Every row gives one point. The ring and each string are closed loops that go straight from each point to the next, and from the last back to the first. Before rounding, they use only three directions, however many columns there are. How many times does the string pass through the ring? Passing back the other way cancels.

Ring:
[[-13 -21 -55]
 [ 17  14 -51]
 [ 42  38 -25]
 [ 56  47  11]
 [ 49  39  55]
 [ 28  19  79]
 [ -4 -13  81]
 [-31 -43  45]
 [-37 -51  10]
 [-30 -43 -34]]
String, 31 rows:
[[-45 -34 -52]
 [-25 -15  -4]
 [ -1 -10  -2]
 [ -1 -37 -55]
 [-15 -59 -94]
 [-44 -48 -64]
 [-39 -16  -3]
 [-15 -12  -8]
 [-13  -7  -1]
 [-32  -8 -22]
 [-14  -3 -66]
 [ 18  10 -98]
 [ -7  18 -41]
 [ -1  11  -5]
 [ 30  14 -19]
 [ 78  43 -59]
 [ 69  44 -42]
 [ 51  25 -19]
 [ 10  17   9]
 [  6  25  11]
 [ 31  13  -4]
 [ 79  41 -42]
 [ 69  49 -49]
 [ 29  45 -39]
 [  8  24 -24]
 [ -1   8  -6]
 [ -6  11 -40]
 [-12   0   5]
 [ 11  -4 -18]
 [ 17 -23 -96]
 [-24 -37 -97]]
Times through: 3

Ring (7 x 6):
[[ 16   3  16 -31 -44  42]
 [ 39 -12   0  -1  -5  36]
 [ 28 -19 -16  53  58   0]
 [-13   1   2  64  57 -20]
 [-45   3  -1  30  28 -23]
 [-30 -25 -34 -49 -28   6]
 [-12 -11  -8 -65 -61  33]]
String:
[[ -49   35   47  -34  -66   21]
 [ -28   25   37  -13  -40   19]
 [  26  -41  -43  -49  -23   33]
 [  47  -54  -55  -79  -45   53]
 [  13  -28  -29  -20   -4   19]
 [ -24   25   39  -18  -45   24]
 [ -38   35   49    0  -34   13]
 [  17  -55  -66  -57  -15   22]
 [   2  -78 -102  -89  -23   14]
 [ -58  -15  -26  -31  -15  -14]
 [ -86   22   17   18    5  -34]
 [ -59  -10  -22   21   33  -35]
 [ -10  -51  -68   -5   37  -15]
 [   2  -32  -38  -10   12    5]
 [ -72   43   52   20  -16  -13]
 [ -73    7    2  -37  -39   -8]
 [ -51  -15  -22  -91  -75   17]]
Times through: 0

Ring, 7 rows:
[[ 35  27   8  19 -15  43  48  15 -72 -16   4]
 [ 16   0 -16  16 -38  13  33  35 -59 -35 -13]
 [-11 -20 -34  -7 -26 -31  -8  31  -9 -24 -22]
 [-14 -14 -36 -25  11 -35 -28   8  20   0 -13]
 [ -5  12 -10 -32  41 -24 -32 -20  32  31   2]
 [  6  34  20 -26  40  -9 -19 -29  21  43  10]
 [ 26  43  30  -2  16  24  19 -16 -28  24  12]]
String, 27 rows:
[[ -13   13   -1  -36   36  -38  -41  -22   45   38   -1]
 [  -6   26    3  -46   70  -27  -47  -43   57   58   11]
 [   8   33    8  -34   65   -4  -27  -40   31   50   16]
 [  15   21   -3  -12   25    9    2   -9  -12   14    6]
 [   6   21    8  -13   13   -7   -5   -8   -2   18    1]
 [   4   46   46  -23   27  -14  -16  -33   21   53    9]
 [  22   56   48  -12   31   17    6  -33   -7   47   17]
 [  34   47   27    1   24   39   27  -18  -38   22   17]
 [  16   18   -3   -3    7   12   12    2  -26    2    2]
 [   9   21   12   -5   -3   -1    7    1  -17    9   -2]
 [  33   37   25   16  -13   38   43    5  -63   -2    6]
 [  61   39   12   40  -22   86   86   21 -121  -32   12]
 [  49   23   -6   32  -21   67   69   26 -103  -36    6]
 [  26   13  -11   12  -11   29   34   18  -58  -20   -1]
 [  11    9   -5    2  -15    3   15   15  -32  -10   -7]
 [   9   -2  -10   14  -47    1   28   37  -52  -32  -17]
 [   2   -3  -12    5  -35  -11   13   29  -32  -23  -17]
 [  -8  -12  -16    1  -43  -27    4   34  -21  -25  -23]
 [ -16  -33  -41    3  -58  -38    1   52  -24  -46  -34]
 [  -7  -27  -48   -1  -30  -22    2   40  -24  -39  -23]
 [   3   -6  -29   -6   -4   -7    2   18  -18  -15  -10]
 [ -13  -10  -22  -16  -10  -36  -19   15    9   -5  -17]
 [ -24  -16  -27  -25   -6  -54  -35   13   29    1  -20]
 [ -25  -28  -54  -35   19  -53  -46    9   41   -1  -17]
 [ -11  -15  -49  -32   35  -30  -36   -1   29    5   -7]
 [   5    4  -23  -17   23   -6  -10   -2    0    6   -1]
 [  -4    9   -4  -19   11  -22  -17   -3   12   15   -5]]
Times through: 5

Ring (9 x 14):
[[ 24 -39  74 -24  39 -61 -15 -41  67 -30  26  67 -22 -24]
 [ 16 -32  60 -18  22 -47  -7 -51  44 -36  14  54  -7 -14]
 [  8  -2  11  -6  -6  -8  12 -29 -17 -26  -5  -2  17   7]
 [  8  20 -19   4 -19  14  22  -5 -52 -16 -12 -36  27  18]
 [  7  42 -50   7 -25  35  29  30 -84   5 -17 -77  34  26]
 [  0  39 -46  -9 -12  30  22  37 -75  23 -15 -91  32  23]
 [ -6  17 -14 -33  13   4   6  23 -35  32  -6 -72  21  10]
 [  3 -13  33 -40  36 -32 -10  -4  22  15  11 -13  -2  -9]
 [ 17 -30  61 -33  42 -52 -15 -23  54  -9  23  36 -17 -21]]
String (24 x 14):
[[ -11   36  -47  -16  -17   33   23   23  -81   23  -23 -100   42   28]
 [   2   10   -4  -19    4   -1    9    2  -28    6   -5  -41   19    9]
 [  17   32  -30    4   -8   17   21   35  -55    6   -3  -53   17   13]
 [  -8   41  -49  -22   -4   31   18   48  -77   42  -16 -112   34   23]
 [ -26   14  -16  -53   15    6    2   13  -40   47  -16  -98   32   16]
 [  -5    1    8  -34   16  -11    1   -4  -13   15   -3  -41   16    5]
 [  19    5   10   -8   11  -13    7    8   -8   -5    8   -9    2   -1]
 [   7  -11   33  -41   40  -33  -11    7   25   20   15  -15   -6  -11]
 [  -2  -29   56  -57   51  -50  -21  -17   50   18   16    1   -9  -17]
 [  -8  -27   49  -53   39  -42  -16  -30   36   10    7   -4    1  -10]
 [  12   -7   25  -19   17  -23    1  -11    7   -8    8    0    2   -4]
 [  34  -32   69  -13   38  -58  -11  -26   63  -31   31   71  -27  -26]
 [  35  -53   98  -21   49  -79  -21  -52   96  -44   38  106  -37  -36]
 [  13  -59   99  -39   48  -77  -24  -72   91  -36   25   86  -22  -29]
 [   8  -13   31  -22   17  -26   -1  -24   12  -12    6    7    4   -4]
 [  27  -16   41   -2   14  -34    2  -27   24  -36   16   45   -8  -11]
 [  22  -27   53   -5   12  -40    0  -51   33  -47   12   59   -5  -11]
 [  -2  -24   40  -23    7  -28    0  -59   13  -30   -4   19   14    1]
 [ -10  -10   19  -30    4  -14    3  -40   -9   -9  -10  -19   23    8]
 [   9    3    7   -9    1   -8   10  -11  -17  -12   -1  -13   13    5]
 [  22   21  -16   16  -18   11   24    3  -46  -25   -4  -17   18   12]
 [  14   44  -53   25  -40   40   38   18  -92  -17  -19  -60   37   29]
 [  26   48  -53   33  -35   38   38   35  -87  -16  -10  -52   27   24]
 [  12   64  -81   26  -44   58   43   51 -121    5  -23 -101   44   36]]
Times through: 5
